Rows are points. The ring and each string are closed loops that go straight from each point to the next, and from the last back to the first. Before rounding, they use only three directions, however many columns there are. Count how often each string passes through the ring. Passing back the other way cancels.

Ring (8 x 3)
array([[  8.8,  -1.6,  -4.3],
       [ 13.3,   8.9,   4.5],
       [ 10.7,  13.0,  14.5],
       [  0.4,   6.9,  21.4],
       [ -9.1, -10.2,  23.1],
       [-10.3, -23.7,  19.0],
       [ -6.9, -27.7,   7.5],
       [  0.6, -16.4,  -4.9]])
String (22 x 3)
array([[-11.3,  10.9,  24.4],
       [-14.6,   0.6,  14.1],
       [ -8.1,  -5.8,  10.1],
       [ -0.9, -13.1,  21.4],
       [  2.2, -20.3,  28.6],
       [ -9.9, -36.9,  29.2],
       [-17.3, -38.4,  13.5],
       [-15.7, -27.5,   0.7],
       [ -5.4, -14.4,   4.0],
       [ -0.1, -14.2,   7.9],
       [  7.4, -16.3,  14.6],
       [ -0.6,  -8.2,   4.5],
       [ -1.1,  -5.9, -11.2],
       [  4.4,   0.8, -17.3],
       [ 20.3,   6.6,  -7.3],
       [ 20.3,   4.2,   9.4],
       [ 16.0,  -1.3,  18.5],
       [  2.5,   1.2,   7.0],
       [  0.2,   7.6,   4.2],
       [  1.8,  22.5,   8.0],
       [  7.7,  17.6,  26.2],
       [  3.1,  11.4,  30.2]])
Times through: 0
String (8 x 3)
array([[  3.2,   4.6,  -8.1],
       [  6.8,  -4.5,  11.1],
       [ 14.5,  -4.5,  12.6],
       [ 15.6, -10.5,   6.6],
       [  5.5, -13.1,   9.0],
       [ -3.6, -12.6,  -3.1],
       [ -6.8, -11.3, -17.2],
       [  1.4,  -1.1, -24.1]])
Times through: 0

Ring (7 x 6)
array([[ 26.8,   8.5, -22.3,  -3.6,   2.5,  16.0],
       [  6.9,   4.0,   2.6,  -3.1,   2.7,  10.1],
       [-17.5,  -2.8,  23.5,  -4.4,   2.4,   0.1],
       [-31.4,  -8.4,  26.0,  -3.6,   3.4, -10.1],
       [-26.5,  -7.8,  15.3,  -6.5,   2.0,  -8.9],
       [ -4.5,  -0.9,  -3.7, -12.9,  -1.9,   4.2],
       [ 19.6,   6.3, -21.2, -10.4,  -1.0,  14.6]])
String (26 x 6)
array([[-20.0,  -4.3,  13.6, -16.0,  -3.6,   0.8],
       [-16.7,  -4.2,   5.0, -16.8,  -3.9,   0.4],
       [ -5.8,  -0.9,  -3.9, -17.7,  -4.6,   5.9],
       [  4.3,   2.7,  -9.6, -19.9,  -6.1,  12.7],
       [ 19.8,   6.2, -25.7, -15.2,  -3.6,  15.8],
       [ 22.9,   6.2, -28.1,  -6.5,   1.3,  12.3],
       [  8.6,   2.7, -11.0,  -4.7,   2.4,   6.9],
       [  3.9,   2.8,  -1.8, -10.4,  -1.0,  10.1],
       [ 29.1,  10.2, -23.0, -11.7,  -2.2,  22.0],
       [ 46.5,  13.7, -42.3,  -4.6,   1.7,  23.9],
       [ 43.4,  11.6, -43.6,   0.9,   5.1,  17.9],
       [ 24.5,   6.8, -25.6,  -2.3,   3.5,  12.2],
       [  7.4,   3.0,  -7.6,  -6.7,   1.1,   8.5],
       [  5.6,   2.3,  -6.6,  -6.7,   1.2,   7.5],
       [ 21.3,   5.5, -26.9,  -5.3,   2.0,  10.9],
       [ 18.2,   5.4, -24.6, -12.6,  -2.1,  13.5],
       [  4.9,   1.2, -12.7,  -8.1,   0.7,   5.3],
       [ -2.8,  -0.3,  -0.6,  -6.7,   1.3,   3.4],
       [-10.6,  -1.4,   7.8, -14.3,  -2.9,   4.9],
       [-23.6,  -5.6,  14.3, -16.6,  -3.8,  -1.4],
       [-30.5,  -8.2,  18.5, -13.9,  -2.1,  -6.6],
       [-31.7,  -9.3,  17.9,  -9.4,   0.5, -10.2],
       [-33.1, -10.9,  15.1,  -4.0,   3.8, -15.4],
       [-28.0,  -9.9,   9.9,  -1.1,   5.4, -15.2],
       [-11.8,  -3.6,   4.1,  -4.2,   3.1,  -3.2],
       [-10.3,  -2.1,   6.7,  -8.5,   0.4,   1.4]])
Times through: 3
